Every row gives one point. The points of each table are mixes of a few directions, plus a little noise. How many directions does each table use, and how many do they share? Where both have some left over, give the other angles between the two spaces (their principal angles), to ten degrees, smallest first.

First, 5 rows:
[[-0.04  0.32]
 [-0.11  0.80]
 [ 0.07 -0.57]
 [ 0.05 -0.33]
 [ 0.05 -0.21]]
Second (5 x 2):
[[-0.07 -0.01]
 [ 0.60  0.09]
 [-0.84 -0.12]
 [ 0.40  0.05]
 [-0.02 -0.03]]
Directions: first 1, second 1, shared 0; angles 90

First:
[[ 0.05  0.61  0.22  0.66]
 [-0.01 -0.16 -0.06 -0.18]
 [-0.01 -0.15 -0.05 -0.16]
 [-0.03 -0.50 -0.18 -0.55]
 [ 0.00 -0.07 -0.02 -0.07]
 [ 0.00  0.04  0.01  0.04]
 [-0.05 -0.61 -0.21 -0.66]
 [ 0.06  0.84  0.29  0.90]]
Second:
[[-0.05 -0.76 -0.27 -0.82]
 [ 0.00 -0.02 -0.01 -0.02]
 [ 0.02  0.21  0.08  0.23]
 [-0.04 -0.55 -0.19 -0.59]
 [-0.01 -0.22 -0.08 -0.24]
 [ 0.05  0.67  0.23  0.72]
 [ 0.00  0.10  0.04  0.10]
 [ 0.05  0.57  0.20  0.61]]
Directions: first 1, second 1, shared 1

First, 9 rows:
[[ 0.37 -0.60  0.58  0.45 -0.87  0.33  0.02 -0.49  0.92]
 [ 0.05 -0.54 -0.27  0.01  0.16  0.04 -0.22 -0.19  0.07]
 [-0.25  0.55 -0.43 -0.04  0.45  0.08 -0.05  0.28 -0.98]
 [ 0.17 -0.26  0.31  0.13 -0.38  0.06  0.04 -0.19  0.53]
 [-0.09  0.24  0.03 -0.25  0.19 -0.27  0.11  0.20  0.03]
 [-0.13  0.03 -0.33 -0.18  0.41 -0.12 -0.09  0.12 -0.33]
 [-0.14  0.97  0.28  0.03 -0.14  0.01  0.31  0.35 -0.44]
 [ 0.18 -0.48  0.01  0.41 -0.36  0.42 -0.17 -0.36  0.10]
 [-0.16  0.08 -0.17 -0.55  0.55 -0.54  0.06  0.28  0.11]]
Second, 9 rows:
[[ 0.33  0.66  0.04 -0.65  0.41 -0.81  0.85 -0.28  0.42]
 [-0.15 -0.06 -0.06  0.06 -0.01  0.22 -0.52  0.32  0.16]
 [-0.18 -0.30  0.16  0.09 -0.15  0.01  0.05  0.09 -0.26]
 [-0.21 -0.21  0.07  0.06 -0.08  0.11 -0.28  0.27 -0.05]
 [ 0.76  1.01 -0.29 -0.47  0.46 -0.54  0.89 -0.82  0.47]
 [-0.16 -0.26  0.19  0.02 -0.10 -0.09  0.19  0.07 -0.24]
 [-0.23 -0.49  0.04  0.40 -0.29  0.46 -0.42  0.15 -0.36]
 [ 0.11 -0.03 -0.21  0.29 -0.11  0.42 -0.28 -0.18 -0.10]
 [-0.28 -0.31  0.07  0.15 -0.13  0.24 -0.48  0.38 -0.04]]
Directions: first 3, second 3, shared 1; angles 80, 90

First:
[[-0.11 -0.40  0.21 -0.11  0.11  0.15  0.22 -0.12 -0.14  0.07 -0.20 -0.01]
 [-0.09 -0.77 -0.02 -0.55  0.03 -0.03 -0.11  0.18  0.14  0.39 -0.08  0.11]
 [-0.02 -0.54  0.39 -0.09  0.43 -0.18  0.22  0.11 -0.11 -0.03 -0.06  0.21]
 [ 0.03 -0.45 -0.07 -0.07  0.14 -0.23  0.15  0.69  0.31 -0.05  0.43  0.00]
 [ 0.02  0.38 -0.46 -0.01 -0.45  0.14 -0.26  0.06  0.22  0.06  0.13 -0.23]
 [ 0.11  0.41  0.08  0.01  0.18 -0.31 -0.39 -0.11 -0.05 -0.02 -0.02  0.38]
 [ 0.03  0.02 -0.33  0.14 -0.21  0.04  0.12  0.51  0.31 -0.13  0.39 -0.30]
 [ 0.11  1.00 -0.37 -0.15 -0.38 -0.09 -0.95 -0.51  0.00  0.23 -0.20  0.25]
 [-0.04  0.82  0.76  0.90  0.24  0.41  0.68 -1.25 -0.94 -0.58 -0.70 -0.11]
 [-0.07 -0.49 -0.19 -0.06 -0.11  0.09  0.25  0.47  0.27  0.04  0.26 -0.25]]
Second (10 x 12):
[[-0.07  0.05  0.08  0.04  0.25  0.40  0.16  0.00  0.25  0.47  0.01  0.11]
 [ 0.63  1.01 -0.19 -0.67  0.69  0.42  0.38  0.40  0.11  0.05 -0.16 -0.09]
 [ 0.18  0.07 -0.54 -0.05  0.34 -0.22 -0.47 -0.15 -0.25 -0.63 -0.05 -0.52]
 [-0.20 -0.21  0.64  0.03 -0.61  0.11  0.54  0.12  0.34  0.42  0.00  0.72]
 [-0.09  0.01  0.27  0.11 -0.22 -0.07  0.11  0.08 -0.10  0.41  0.11  0.02]
 [-0.26 -0.51  0.84  0.08 -1.36 -0.53  0.40  0.11  0.01 -0.01  0.01  0.75]
 [-0.04  0.02  0.20  0.03 -0.16 -0.05  0.11  0.08 -0.05  0.23  0.06  0.05]
 [ 0.19  0.04 -0.68 -0.10  0.51 -0.10 -0.52 -0.21 -0.15 -0.77 -0.12 -0.52]
 [-0.05  0.03 -0.06  0.13  0.10 -0.11 -0.19 -0.03 -0.21  0.18  0.11 -0.30]
 [-0.26 -0.53 -0.50  0.35  0.44  0.16 -0.53 -0.42  0.11 -0.32 -0.01 -0.27]]
Directions: first 4, second 4, shared 0; angles 60, 80, 90, 90
